Each wall is flat, endless, passes through zero and stands at right angles to its row. A trip goes straight from one point to another. Which walls does it cross, in order?

Walls:
(1): 3.1 0.1
(2): 3.2 -1.1
(3): 5.6 1.9
(4): 2.6 0.5
(5): 2.6 -0.7
(6): 3.4 1.7
(7): 3.1 -2.9
Trips:
2.5 -4.3 to 1.5 -1.6 -> none
4.1 3.0 to 5.0 -0.2 -> none
2.3 1.3 to 5.2 -4.8 -> none
-0.5 -3.4 to -2.8 -1.6 -> 5, 2, 7

Walls:
(1): -1.7 -1.6 -2.1 1.9 -0.3 -0.6 4.9 3.6
(2): 0.6 -3.0 -1.6 0.8 -5.1 1.2 4.0 -0.2
(3): -3.0 2.0 1.7 -4.3 0.6 3.1 -0.9 1.2
(4): 2.2 2.4 -1.7 0.7 0.7 4.3 -1.3 -1.7
(5): 0.2 1.4 -0.8 -3.9 -0.6 -6.1 0.7 -1.9
Trips:
-0.3 -0.6 0.8 0.7 -1.5 1.2 6.1 2.7 to -1.2 1.8 -5.3 -1.1 -8.0 0.1 -1.9 -3.6 -> 5, 4, 1
-2.5 1.2 -2.7 3.0 -2.6 0.9 8.7 3.1 to 1.1 -2.0 0.2 -2.2 -3.0 -2.5 -3.3 -4.1 -> 5, 1
3.3 -0.8 -1.1 -3.3 0.4 -1.6 1.9 -3.5 to -1.5 -2.8 -4.3 0.4 0.9 0.4 3.7 -6.0 -> 1
2.7 0.3 -4.8 1.4 0.7 0.4 0.9 3.0 to 2.8 1.9 1.3 1.2 -2.5 2.5 -2.0 0.8 -> 1, 3
-0.7 -0.9 3.2 -0.7 1.7 -3.2 3.1 6.0 to -2.2 1.5 -0.4 1.4 4.1 4.4 1.1 -1.3 -> 5, 4

Walls:
(1): 4.0 -5.3 1.5 2.2 -3.0 0.4 -4.7 3.0 -1.9 3.6 -2.4 0.2
(2): -1.8 5.3 -0.2 3.4 -2.9 3.2 -1.1 1.3 0.8 -6.1 1.3 1.0
(3): -2.0 -5.3 0.9 -3.8 -1.1 -4.2 1.3 1.4 1.9 1.6 3.3 2.9
(4): 5.1 -4.8 0.1 2.5 -0.2 -7.5 -2.0 -2.3 5.7 5.3 1.8 -1.0
(5): -2.0 3.0 -3.1 -0.9 -1.8 -2.4 -2.6 -1.7 -0.5 0.9 5.0 -1.5
(6): 4.4 -3.8 2.5 0.6 -1.3 1.7 -2.5 1.9 5.7 1.4 -4.2 -0.9
(7): 0.8 -2.2 -1.2 -0.8 5.7 -4.2 -2.2 -2.5 1.6 3.1 2.0 0.8
(8): -2.6 4.0 -2.2 0.7 1.9 -4.3 -1.5 1.3 3.4 -6.3 -7.3 -2.8
Trips:
-2.6 -1.7 -2.8 -5.1 0.2 0.5 -1.2 1.3 4.0 1.0 0.7 0.7 to -3.4 -1.3 -0.3 -0.4 4.9 -4.2 -2.5 2.4 1.5 -3.2 0.7 0.8 -> 6
1.3 -4.1 -3.1 4.2 0.8 2.5 0.3 0.9 -1.5 -0.1 -8.1 -0.6 to 3.0 1.0 1.3 -0.3 -0.6 0.8 1.4 1.2 -6.0 -3.4 -1.5 -3.1 -> 2, 6
-1.3 -3.3 -0.8 -5.5 -1.3 -2.7 -1.9 -2.5 -0.2 -0.1 2.7 -3.1 to 1.7 1.2 0.8 -2.6 2.1 -3.9 3.3 -0.9 -3.4 0.2 -2.3 0.9 -> 8, 5, 4
2.5 -4.0 -1.3 -3.6 2.7 4.8 1.3 3.4 4.2 -1.5 1.8 -1.5 to 3.1 -4.2 -1.0 -7.7 -3.0 -3.2 0.5 -3.0 -2.9 -0.6 2.0 0.5 -> 4, 5, 6
-1.4 -5.2 4.0 -4.3 0.8 -2.7 2.4 -1.8 -2.6 0.8 1.7 5.0 to -4.5 -0.7 -0.2 5.8 -1.1 0.4 4.4 0.1 0.2 5.7 -2.5 -5.8 -> 7, 3, 6, 8
-0.2 2.0 0.0 1.8 3.4 1.5 2.9 2.2 -1.5 -0.9 1.8 -0.3 to 1.8 -1.6 1.7 5.6 2.8 1.8 5.1 -4.4 2.1 -2.0 0.9 1.3 -> 7, 4, 6
